Each row of a before or after table is a point. One or more steps were done to the points. Then noise was added and the rows were shuffled. The steps act on how far a point lies along the listed directions, d1 being the first. Write out the steps. A step turns or swaps two directions, mirrors them in a line or flattens them onto one, adds a multiple of one to another, or multiplies one. Angles are multiples of 10 degrees, from the lower direction toward the higher: turns from -170 to 170, lines from 10 to 170 but not 90. Use the fewest steps. Two steps may share a direction if one is a turn and the other turns, adds or multiplies; they go together, in the order done. Otherwise the lowest direction goes first.
In the rows, 128 means zero.

Directions:
(1): [110 178 153]
(2): [179 133 156]
(3): [106  98 173]
Before, 13 rows:
[[100  97  97]
 [113 148 134]
 [145 140 111]
 [127 113  88]
 [ 96 191 131]
 [139 107 110]
 [127 103 157]
 [118  80 173]
 [ 52 144 184]
 [111  99 106]
 [102 114  79]
 [106 120  96]
 [132 142 108]]
After (13 x 3):
[[109 134 114]
 [137  88 104]
 [158  98  92]
 [136  99  82]
 [121 165 137]
 [138 118  65]
 [156 110  76]
 [ 86 228 148]
 [101 118 120]
 [137 128  87]
 [170 238 173]
 [187 104 153]
 [159 118 150]]
Steps: multiply d1 by 1.6; swap d2 and d3

Directions:
(1): [180  99 183 134 122 139]
(2): [163 142 112 166 162  78]
(3): [123 103 119 142  63  87]
(4): [137 168 153  72 120  91]
(5): [ 80  96 167 131 159  97]
(6): [108 179 164 173 109 138]
Before:
[[166 181  92 129  70  93]
 [145 144 201 111 171 153]
 [177 179 129  82 132  64]
 [165 175 102 147 184 125]
 [129  93  96 154 156 169]
 [103 183 104 149  84 109]
 [126 126 186 164 122 115]
 [146 129 156 117 114 127]
 [ 98  97 181 129 139 130]]
After, 9 rows:
[[111 131 141 137  86  40]
 [111  88  98 153 161 154]
 [119 201 112  99 163 163]
 [114 129 187 157  96  90]
 [106 155 126 151 197  85]
 [129 156 109 114 111 132]
 [154 178 119 155 108 154]
 [160 150 126 119 120 180]
 [145 167 135  88 134  43]]
Steps: turn d3 and d5 by 30 degrees; turn d1 and d5 by -130 degrees

Directions:
(1): [ 78 153  91 147 100 113 135 193 131]
(2): [125  76 142 155  60 131  96 118 157]
(3): [ 80 109 107 142 151  89 161  78 162]
(4): [ 83  91 169  82 159 146 116 162 148]
Before (8 x 9):
[[113  92 174 101 131 145  93 149 143]
 [139 139 115 129 113 126 140 108 110]
 [125  84 166 115 118 143 107 132 145]
 [123 138 110 148  78 124 127 155 136]
 [121 127 104 143 111 107 117 117 138]
 [117 133 103 155 123 123 139 138 129]
 [119 102 120 151  68 140  90 153 142]
 [147 160 114 149 107 114 117 138 117]]
After (8 x 9):
[[ 59 152  71 141 154  98 159 143 140]
 [ 55  82 178  65 198 137 132 157 161]
 [168 165  95 142 132 112 127  99 106]
 [  9  58 201  42 202 140 109 191 180]
 [169 158  92 158  89 117 142  87  98]
 [113 176  68 167  98  93 163 134 130]
 [151 185  63 203  71  80 138 112 117]
 [156 153  98 163 119 127 139 123 110]]
Steps: add -1.5 times d3 to d1; turn d2 and d3 by 140 degrees; multiply d4 by 3

Directions:
(1): [129 134 146 160 107 127  67 174 110 172 189 133]
(2): [ 92  59  96 138 102  90 118 127  91 159  87 117]
(3): [127 157 155  99 140  92 111 111 149 169 115  45]
(4): [139 145  72 118 177 132 121 136 159 195 110 168]
(5): [130  60 162 114 168 111 164 115 151 148 184 136]
Before, 8 rows:
[[137 139 163 151 104 138  94 160 126 136 167 141]
 [124 178 122 132 160 101  86 149 152 215 132  71]
 [154 196 127 136 141 183 127 113 139  33 129 123]
 [132 206 145 139 108 201 186 108 138   7 106 169]
 [134 143 139 122 154 179 112 138 158 136 191 156]
 [111 134 125 134  97 128 115 129 126 124 129 120]
 [138 160 148  85 143 131 181  80 139  62  90  86]
 [137 151 185 133 103 120  71 144 128 162 197  92]]
After (8 x 12):
[[135 174 135 124 141 184  97 141 154 131 175 143]
 [126 111 200 103 172 138 217  83 179  93 174 121]
 [120 167 134 164 104 142 108 155 111 104 138 112]
 [137 120 157 146 122 133 102 158 136 156 176 151]
 [109 107 133 129 110 120 129 126 133 132 145 127]
 [137 112 135  77 182 121 202  76 157  97 110 118]
 [147 107 175 116 184 142 161  95 164  71 188 105]
 [139 123 144 141 125 135  90 151 135 173 198 161]]
Steps: flatten d1 and d3 onto the line at 170 degrees; turn d4 and d5 by -110 degrees; turn d2 and d5 by -20 degrees
